Each row of a before or after table is a point. One or more steps were done to the points. Then noise was added and the rows were shuffled. The steps act on columns, c1 being the first. Name the steps. A step turns or swaps two columns, mirrors them in a line or flattens them onto one, adds a multiple of one to another, or multiplies or shifts one. Angles are multiples of 10 degrees, from the lower column toward the higher: turns from -170 to 170, lines from 10 to 170 but not 90. Use the fewest steps. Two steps may share a column if one is a turn and the other turns, adds or multiplies; they go together, in the order done. Otherwise the lowest column goes first.

Before, 14 rows:
-7.1 5.2 5.4

-10.5 -1.6 1.5

-10.2 3.6 5.0

-9.6 1.8 5.9

-8.9 3.4 2.4

-0.1 -2.6 -5.9

-0.2 -5.1 -4.2

-0.6 -0.8 2.3

1.2 0.1 -5.3

-4.7 -0.8 4.4

-3.7 -2.2 -1.0

1.4 -0.8 4.9

1.3 -5.6 0.9

-6.5 -2.7 -6.6
After:
4.4 -3.6 1.5

0.0 -1.6 7.7

-0.6 -0.9 -8.4

0.9 0.1 3.8

-0.9 9.2 9.0

5.7 4.3 -10.6

6.5 8.1 2.6

2.1 -1.5 -9.5

4.3 -2.4 -6.8

3.5 2.2 -1.9

3.0 3.4 6.9

3.2 9.2 9.6

2.0 10.6 8.2

1.6 9.7 3.4
Steps: mirror c1 and c2 in the line at 120 degrees; multiply c3 by 1.6

Before:
-5.6 8.8 -3.6 1.9 -7.6 -3.8

4.3 -2.2 -2.1 3.4 0.6 1.9

-2.3 -0.9 2.2 -5.8 -2.2 -3.2

1.7 0.1 -7.7 -0.5 2.8 6.6

1.1 9.3 3.8 -3.4 1.6 1.6

3.3 11.0 -0.9 1.6 3.3 2.6

1.6 0.4 -3.2 3.3 3.7 -2.8

-6.3 0.2 4.3 -0.4 1.9 1.1

-8.9 10.4 2.2 -1.2 -2.6 6.8

3.5 -2.1 -5.5 4.8 -2.0 0.6
After:
3.4 -1.9 -5.7 -3.6 3.5 0.5

1.3 9.3 3.8 2.8 -2.7 1.7

1.6 -0.3 -7.7 -0.3 -2.9 6.3

-8.8 10.4 2.1 2.1 2.1 6.9

-2.1 -0.9 2.5 6.1 0.1 -3.6

4.2 -2.4 -2.0 -3.3 0.6 1.9

3.5 11.1 -1.0 -2.6 -2.6 2.7

-5.6 8.8 -3.8 1.0 7.6 -3.9

-6.5 0.2 4.6 -0.3 -1.7 1.1

1.7 0.6 -3.3 -4.1 -2.5 -3.1
Steps: turn c4 and c5 by 160 degrees

Before:
-0.5 2.4 11.5 0.5 6.1 1.5 2.1 7.3 7.7 -2.2 7.1

-0.7 -3.4 -6.6 3.5 -4.7 -1.2 0.2 1.5 0.9 -2.2 5.4

0.1 -7.0 -1.5 -3.0 -8.0 1.9 2.9 3.9 6.2 -5.3 -0.4

0.7 7.2 1.6 -5.7 2.0 -2.3 1.6 -3.8 7.9 0.7 8.2

-0.6 0.4 -5.2 0.8 -4.5 1.1 -3.9 2.1 -1.5 -1.7 -3.3

4.9 -5.9 -5.1 3.4 -6.1 2.6 -2.5 -2.1 3.8 -5.9 0.7

-2.9 6.5 3.0 0.8 6.4 9.1 1.2 3.5 6.4 -4.3 12.6

-1.9 -1.9 -1.6 -3.7 -1.3 -3.9 -1.7 -2.5 0.6 -7.6 1.1
After (8 x 11):
-2.0 -1.9 1.0 -3.7 -1.7 -3.8 -1.6 -2.5 0.7 17.1 8.7

4.9 -5.8 2.8 3.4 -7.5 2.6 -2.5 -2.0 3.9 13.0 6.8

-2.6 6.7 -0.6 0.6 7.1 9.2 1.4 3.7 6.5 15.4 -5.5

0.1 -6.9 -1.6 -2.7 -7.9 1.8 2.9 4.0 6.3 11.4 6.8

-0.8 -3.4 4.5 3.4 -6.6 -1.2 -0.1 1.4 0.9 7.2 -2.0

0.8 7.3 -0.9 -5.8 2.4 -2.3 1.9 -3.9 7.9 2.4 -8.1

-0.5 2.6 -8.7 0.5 9.9 1.3 2.3 7.6 7.8 8.4 -3.4

-0.7 0.6 3.5 0.8 -6.0 1.3 -4.2 2.2 -1.3 2.1 4.9
Steps: mirror c3 and c5 in the line at 80 degrees; multiply c10 by 2.5; turn c10 and c11 by -150 degrees
